Every row gives one point. Each table stands for the endless flat space through its points: a line for two points, a plane for three, and so on. The two share one point or none. Which?

First (2 x 3)
array([[-15,  10,  22],
       [ -9,  13,  28]])
Second (2 x 3)
array([[-29,  11,  20],
       [-13,   3,  12]])
They share: [-21,   7,  16]

First (3 x 6)
array([[-15,  -4,   0, -14,  -2,  -6],
       [-27,   4,   8,   6,  18,  -6],
       [ -6, -12,   2, -15,  -3,  -6]])
Second (3 x 6)
array([[-25,   4,   2,  -5,  -9,  -4],
       [-27, -16,  26, -31,  -5,   2],
       [-10,  -2,   2, -14,  21,  -1]])
They share: no point

First (3 x 9)
array([[-15,   0,   8,  11,  -2,   8,   5, -10, -13],
       [  4,  -6,  -5,   4,  10,  29,  16, -29,   6],
       [ 14, -10, -11,  -6,  10,  19,  10, -23,   8]])
Second (3 x 9)
array([[ -7,  10,  -7,   6,   3,  -5, -24,  -5,  -4],
       [-22,  13,   8,  15,  21,  10, -12,  -2,   5],
       [-18,  -1,  13,   9,  15,  15,  10,  -1,   2]])
They share: no point

First (2 x 11)
array([[ -4,  -1,  -8,   5, -26,   8,   5,  16,  10,  -2,   8],
       [ -1,   2, -23,  -1, -14,  -1,   2,  16,  22,   1,  26]])
Second (3 x 11)
array([[ 15,  -3, -13, -10, -25,  -9,   8,  22,   3, -14,  29],
       [-12, -11, -22,  13,   0,   1,  -4,  -3,  29,   3,  17],
       [ -9,   1, -31,  16, -15,  16,  -1,  12,  35,   0,  20]])
They share: no point

First (2 x 14)
array([[ 10,  -8,  -9,  -7,   9, -16, -15,  24,  18,   8,  -4,  17, -19,
         22],
       [  0,  -3, -19,  23,  39,  14,  15,   9,  23,  38,  11,  -8, -24,
         12]])
Second (2 x 14)
array([[ -6,  -8, -25,  -7,  29,   2, -13,  10,  26,  28,   8,   7, -21,
          8],
       [ 18,  -4,  -1,  17,  13, -10,   7,  26,  14,  12,  -4,   7, -21,
         28]])
They share: [  6,  -6, -13,   5,  21,  -4,  -3,  18,  20,  20,   2,   7, -21,  18]

First (2 x 20)
array([[-12, -13,   9, -21, -11,  -4,   9,   0, -17,   0,  -9,   7, -20,
         -2, -14,  -3,   9, -11,  13,  21],
       [ 18,  12,  -1, -11,  -1, -24,  -1,   0, -27, -25, -24, -18,   5,
         23,  16, -23,  19, -26,  -7,  21]])
Second (3 x 20)
array([[ -4,   1,   5, -19,  -3, -16,   1,   2, -19, -12, -18,   2,  -8,
          0,  -6, -10,  12, -22,   7,  25],
       [ -2,   7,   3, -15,  -2, -19,  -1,   4, -20, -12, -21,   4,  -2,
         -5, -10,  -7,   9, -25,   8,  29],
       [ 18,  19,  -5,   7, -10, -19,   3,   6, -30,  -6, -24,  -3,  16,
         -1, -14,   2,   0, -22,   6,  33]])
They share: [  0,  -3,   5, -17,  -7, -12,   5,   0, -21, -10, -15,  -3, -10,   8,  -2,
 -11,  13, -17,   5,  21]

First (3 x 24)
array([[ -8, -17,  10, -24,   8,  13,   8,   3,  35,  25,   6,   2,  18,
         -1,  26,  14,   8,  42, -23, -10,  -6,   3,  -8, -20],
       [-28,  -5,  30,  -8,  12, -11,   0,  -1,  27,   9,   2,  14,  -6,
         -9,  18,  -2, -12,  26, -11, -26, -14,  -5,   0, -28],
       [-18,   2,  10, -22,  21, -15,   7, -15,  -1,  13, -27,  21, -15,
        -22,  15,  17, -27,  10,  -4, -12,  -7,  12, -32,  -6]])
Second (2 x 24)
array([[-32,  -2,  19, -29,  30, -24,   0, -10,  15,   1,  -3,  26,  -6,
        -15,   8,   6,  -3,   9, -19, -24,  -1,  -2, -32,  -3],
       [-37,  -4,  19, -32,  35, -28,  -3, -12,  19,  -3,   3,  30,  -4,
        -14,   6,   3,   3,   6, -23, -26,   5,  -4, -37,   3]])
They share: no point

First (2 x 24)
array([[ -4, -20,  27,   8,  19,   8,   5, -16, -16,   8,  -6,  20, -18,
        -16, -11,  12,   8,  -7,  -1,  -3,   9,   5,  -7,  21],
       [ -9, -23,  33,  12,  24,   6,   5, -14, -12,   9, -10,  24, -22,
        -11,  -8,  11,  11,  -6,  -3,   2,  13,  11,  -2,  21]])
Second (3 x 24)
array([[  6, -23,  29,  -6,  26,  -5,  23,   4, -14,  -7,   0,  19,  -2,
        -16,  -8,  20,   3,   2,  14,   8,  13,  10, -22,  35],
       [ -6,  -2,  12,  -4,  28,  20,  15, -18, -24,  -2, -18,  36, -33,
        -28,   4,  12,  10, -33,   7,  -4, -15,  10,  13,   8],
       [ -4,  -5,  15,  -6,  30,  15,  19, -12, -22,  -5, -16,  35, -28,
        -26,   4,  14,   9, -28,  10,   0, -11,  12,   8,  13]])
They share: [  1, -17,  21,   4,  14,  10,   5, -18, -20,   7,  -2,  16, -14, -21, -14,
  13,   5,  -8,   1,  -8,   5,  -1, -12,  21]

First (3 x 24)
array([[  1,  -2,   1,  -1, -14,   9,  -3,  -7,   5,  25,  12, -23,   8,
         -7, -29, -27,   4,  15,   1, -23, -17,  20,  -1, -21],
       [  8,  -2,   3,  -7,   3,  21,  -3, -12,   5,  11,  10, -19,  13,
        -13, -17, -24,   9,  18,  -2, -10, -17,  20,  -6, -22],
       [  3,   4,  -4,   5, -13,  12,  -3,  -5,  14,  24,  11, -24,  18,
        -16, -29, -30,   5,  18,  -8, -24, -20,  20,   4, -26]])
Second (3 x 24)
array([[  6, -17,  23, -32,   9,  12,   2, -12, -22,  21,  12, -15,   5,
         13, -18, -39,  26,  12,  27, -34, -36,   7,  -6,  -9],
       [  9,   0,  13,  -3,  -2,  11,  -9, -11,  11,   9,  20, -35, -12,
         -7, -23, -17,   6,   3,   3,  -7, -11,  42,  -9, -27],
       [ 12,   2,  18,  -4,   2,  10, -10, -10,  14,   7,  23, -40, -14,
         -7, -23, -20,  11,  -1,   4, -10, -16,  47,  -7, -30]])
They share: [  3, -10,   9, -13,  -4,  13,  -3, -13,  -7,  17,  12, -19,  -2,   1, -21,
 -21,   6,  13,  11, -13, -13,  20, -11, -15]

First (3 x 24)
array([[  2,  37,  12,  26,  -7,  35,  23,  14,  -4, -29,  16,   2,   1,
          1,   7,  31,  14, -15, -14,   4,  -2,   1, -14,  -7],
       [  2,  -3, -22,   6, -27, -13,   9,   0,  12,  -7, -12, -18, -31,
          5, -15,  -1, -18,  -3,   8,  26,  24, -15,  -6,  31],
       [ -4,  -5, -21,   5, -25, -19,  11,  -4,  14,  -8, -17, -13, -32,
          1, -17,   1, -16,  -6,   4,  22,  22, -11,  -2,  35]])
Second (3 x 24)
array([[  1,   8,  -3,  19,  -6,   8,  16,   3,  18, -12,   1,   0, -10,
          9,  12,  14,   6, -16,   0,   1,  -4, -13,  16,  17],
       [  1,  14,  -6,  25, -18,   8,  31,   3,   6, -24,   7,  -3, -19,
         12,  -6,  23,  -9, -22,   0,   4,  -1,  -7,  -2,  20],
       [ -1,  14,  -1,  13, -22,   6,  18,   5,  -2, -28,   1,  -8, -16,
         -1, -12,  18,  -2, -14,  -8,   9,   8,   1,  -8,  17]])
They share: no point

First (3 x 24)
array([[  4,   4,  -6,  -6,  19, -15, -11, -17,   8,   9, -17, -24,   7,
          5, -14,  27,   7,  21, -15,  -1,   4, -21,   6,   9],
       [-14,   8,   4, -10,  14, -15, -37, -17,  21,   2, -13, -13,  16,
         -7,   8,  25, -12,  32, -23, -12, -10, -13, -11,  20],
       [ -8,  16,   3, -11,  25, -22, -19, -24,  12,   2, -26, -26,  20,
         11, -11,  35,  -1,  33, -25,   1, -10, -25,  -3,   7]])
Second (3 x 24)
array([[  6,   1,  -5,  -3,  15, -10, -14, -10,  11,  16, -11, -10,  -5,
          1,   5,  11,  -5,  15,  -4, -11,   1, -13,  10,   9],
       [  9,   4, -11,  -2,  13, -11, -20, -11,  14,  18, -15, -15,  -2,
          5,  10,  10,  -8,  12,  -2,  -6,   6, -17,  12,   5],
       [  1,  -8, -27,  -2,   1, -11, -40, -11,  14,  10, -15, -23,  18,
        -15, -14,  26,  12,  16, -26,  10,  14, -37,  -8,  21]])
They share: no point

First (3 x 24)
array([[  5,  -5, -14,  15,  -7,  -3,   4, -16,  24,  -2,  13,   2,  12,
        -13, -22, -18,   1,  13, -19,  -4,   9,   7,  -1,  -6],
       [  4,   4,  -1,   7, -12, -15,   9, -13,  40,  -7,   4,  16,   4,
        -19, -16, -24, -17,  10, -33,   5,   6,  16, -15,   1],
       [ -9,  -7,  -8,   7,  -5,   5,   2, -14,  24,   0,  15,  -2,  12,
        -17, -10, -14,   5,   3, -23,  -6,  -1,   5,  -5,  12]])
Second (4 x 24)
array([[ -5,  -8,  -7,  28,  13,  -9,  -1, -11,  22,  13,  48,  -4,  35,
        -13, -14,  -2,  -1,  19, -25,   3,  -1,   4,  13, -13],
       [-21,   0, -23,  12,   1,  31,   3, -27,   2,  11,  24,   8,  19,
        -15,   4, -18,  15,   9, -23,  -9,  -9,  26,  13,  -9],
       [ -2, -14, -22,  -2, -18,  21,   3, -19,  13, -10, -11, -14,  -5,
        -13, -22, -18,  25,  -5,  -3, -25,   9,  -8,  -9,  25],
       [ -6,   0,  -8,  12,   6,   1,  13, -17,  17,   6,  19,  -2,   9,
        -15, -16,   2,   5,   9, -13, -19,   1,  -4,   3,  11]])
They share: [ -5, -11, -16,  13,  -3,   9,   0, -16,  16,   2,  19,  -8,  16, -13, -16,
 -12,  13,   7, -15, -10,   3,   1,   3,   4]

First (3 x 24)
array([[-22, -13,  31,  -6,  -3,  11, -19,  -3,  24,   1, -17,   8,  -7,
          6, -31,  -6,  16, -32,   0,  -7,  13, -22,   1,  -3],
       [-23, -16,  30, -10,   1,  12, -20,  -7,  20,   6, -16,   6,  -6,
          2, -30,  -6,  12, -29,  -1,  -4,   8, -22,   1,  -2],
       [ -4, -19,  13, -14,  17,  17,  -9, -19,  16,  -1,   1,   4, -13,
        -22,  -5, -22,   8,  -6,   6, -17,  11,   2,  25,  -1]])
Second (3 x 24)
array([[-12, -22,  29, -19,  11,  14, -21, -22,  20,   4,  -3,   2,  -4,
        -16,  -8,  -9,   7, -19,   1,  -7,   6,  -9,   9,   1],
       [-19, -19,  23, -14,  15,  11, -22, -21,  20,  10,  -4,   8,  -6,
        -12, -19, -10,   6, -18,  -3,  -8,   2,  -9,  14,  -1],
       [-28, -23,  31, -19,  18,  10, -29, -49,  35,   7,  -1,  -5,  15,
          1, -16,  -2,   4, -11, -21, -20,   9,  -4,  14,   5]])
They share: no point

First (3 x 24)
array([[ 13,  -6, -20, -20,  28,   3,  -5,  -4, -21,  19, -11,  16, -34,
          1,  14,  -4,  22, -11, -11, -19,  -8, -14, -17,   4],
       [-12,  -5,   1,  -8,   9,   0, -24,  11, -11,  20,   0,  20, -11,
         11,  13, -10,  13, -11, -17, -11, -11, -21, -12,   3],
       [ 18,  -8, -23, -20,  33,   9,   0,  -7, -20,  20,  -9,  20, -38,
          5,  10,  -7,  28,  -5,  -8, -23,  -8, -15, -21,   9]])
Second (3 x 24)
array([[ -5,  -1, -13, -10,  17,   3, -17,   7, -20,  23,  -1,  15, -23,
          3,  11, -10,  21, -10, -18, -13, -14, -15, -16,   4],
       [  7, -28,  11, -25,  29,  21, -17,  10,   7,  17,  -7,  27, -20,
         33,  32,  -7,  -3,   5,   6, -28,  13, -21, -28,  13],
       [  4, -23,   5, -23,  29,  21, -18,  12,   1,  20,  -5,  22, -23,
         27,  31,  -8,   0,   4,   2, -26,   9, -17, -29,  12]])
They share: [ -2,  -6,  -7, -12,  17,   3, -16,   5, -14,  20,  -3,  20, -20,   9,  12,
  -9,  18,  -9, -14, -15, -10, -19, -15,   5]

First (3 x 24)
array([[-12,  -5,  17, -13,   5, -21,  -1,  10,   4, -10,  -6,   6,  30,
         17,   1,  -6, -31,  17,  10, -10, -19, -21,  19,  19],
       [-12, -17,   7,  17,  24, -21,   7,  -8,  -5,  21,   9,  19,   9,
         23, -21,  18,   1,  -9, -13,   4, -14, -26,  19,  21],
       [  5, -20,  -4,  -1,  -1,  -4,  -8,  13, -20, -18,  17,  18,   8,
         33, -18,   7, -25,  10,  -6,  -1, -34,  -6,   2,  13]])
Second (4 x 24)
array([[ -7,   4,  11,  -4,  11, -43,  22,  22,  10,   3, -19,   3,  14,
         42,   6,  22, -49,  16,  27,   8, -43, -21,  44,  -8],
       [-15,   6,  23,   7,  -1, -24,  11,  -2,  -4, -14,  -2,   3,  27,
         34, -19,  -2, -20,   1,  -6,   6, -15, -12,   8,  22],
       [ -6, -33,  -1,  -8,  23,  -6, -16,   4,  -4,  13,  13,  24,  15,
          1,  -4,   4,  -8,  10,  -3, -18, -15, -30,  17,  25],
       [-43,   4,  41,  20,   5, -25,  -2, -38,   4,   3,   5,   3,  -4,
         24, -42,  10, -19,  28, -27,  -4,  -7,   9,  14,  40]])
They share: [-10, -11,  11,  -1,  11, -19,   1,   4,  -2,   0,   2,  12,  20,  21,  -9,
   4, -19,   7,   0,  -4, -19, -21,  17,  19]

First (5 x 24)
array([[  2, -42,   5,  12,   3,  38,  28,  -1,  19,  23,  40,  -3,  -2,
          2,  10, -24, -14,  -1,  -6,  -4,   8,  -4,  -8, -18],
       [-36,   0, -22,  21,  -4,  -4,  31, -19,  21,  -2,   4,  -4,  13,
         18,  -6, -37,  17, -30, -13, -14, -10,  -7, -18,   3],
       [  6, -24,  31,  30,  -4,  20,  19,  -3,   9,   4,  41,  11,  11,
          8,  23,  -7,   8,  15,  -3,  -1,  17,   0,  -2, -20],
       [ -1,  -4,  46,  42,  -9,  -3,  14,  -4,   0, -18,  38,  19,  19,
         15,  32,   4,  29,  22,  -2,   4,  14,   6,  -1, -14],
       [-41,   9,   3,   9, -11, -25,   4, -26,  -7, -33,  -3,   7,  18,
         14,  21,  -8,  21, -20,   3,  -4, -10,  13,   1,  11]])
Second (3 x 24)
array([[-22, -14,   6,   1,  10,  -7,  19, -15,   2, -16,   2,   7,  17,
         25,  13, -22,  13,   6,   4,  16,  18,  13,  14, -14],
       [-24, -29, -13,  24,  -4,  14,  25, -24,   1, -18,  12, -16,  13,
          1,  19,  -7,   4, -13,  -1,  11,  -2,  17, -25,  18],
       [-23, -24,  -7,  18,  -1,   8,  23, -21,   2, -17,  10,  -9,  14,
          7,  17, -11,   6,  -8,   0,  11,   3,  15, -14,   9]])
They share: no point

First (2 x 24)
array([[ 21,  25,  21,  -8,   5,  14,  -1, -24, -12,  18, -18,  -2,   6,
          0,   8,   9,   1, -16,   5,  27,   6,  -4,  -5, -25],
       [ 24,  30,  23, -13,   9,  17,   4, -26,  -9,  18, -17,   1,   8,
         -1,  12,  14,   4, -17,   9,  32,  10,  -3,  -2, -29]])
Second (4 x 24)
array([[ 24,  33,  37,  -6,   6,  15, -33, -33,  -4,   1,   3,  -3,  11,
         20,  18,  -1, -15, -13, -40,   5,  12, -30, -18, -52],
       [  8,  19,  14,   0,  -8,  15,  -9, -14, -18,  20, -19, -11,   5,
         -2,  -6,   8,  -8, -14,  -8,  10,   1,  -1, -21, -19],
       [ 20,  25,  26,   8,  -8,  29, -17, -10, -16,  12, -11,  -3,   3,
         16,   0,   6, -12, -28, -26,   2,  19, -13, -15, -35],
       [ 28,  20,  27,   8,   6,  22, -21, -21, -27,  11, -11,  -3, -16,
         17,   1,  -8, -11, -40, -19,  15,  19, -12,   7, -34]])
They share: no point

First (3 x 24)
array([[  3, -17,   5,   9,  -7, -20, -38,  -4,  21,  -7,   0,  12,   8,
          8,   3, -19,  19, -16,  12, -23,  19,  -6,  -7,  13],
       [ 10, -25,   6,  28, -20,  -9, -26,  -8,  23,   4,   0,   6,   7,
          2,  -8,  -1,  18,  -4,  16, -15,  10, -16,   6,  24],
       [  4, -13,   6,   2,  -4, -27, -38,   0,  17, -10,   0,  12,   9,
         10,  10, -27,  16, -18,  12, -23,  22,  -6,  -8,   8]])
Second (5 x 24)
array([[ 17, -30,   0,  11, -25, -21, -29,  21,   2,   7,  18,  10, -20,
          0,   7, -19,  14,  -5,  40,  -9,  24, -27,   6,  23],
       [ -4, -36,   0,  25, -31, -45,  -8, -16,  13,  11,  -7, -16,  45,
         41,  -4,  25, -31,  27,   0,  12,  11,  -7,  -5,   4],
       [ 11, -36,   9,  18, -20, -18, -22,   0,   3, -12,  -1,   6,   0,
         12, -14,   4,  -1,  12,  24, -15,  23, -17,  -4,   7],
       [  5, -39,  -2,  11, -28, -34, -26,   4,  14,   7,  18,  19,  -4,
         23,  -4,   9,  -8,  16,  32,   6,  37, -35,  15,   2],
       [ 23,  -6,  10,  15, -15, -19, -27,   3,  30,   9,  12,  24,  -4,
         -8,  15, -27,  28, -17,  26,  -9,  22, -43,  38,  17]])
They share: [ 16, -19,   9,  20, -19, -21, -20,   0,  14,   2,   0,   3,   9,   4,   4,
 -12,  10,  -3,  18, -11,  13, -21,  10,  17]
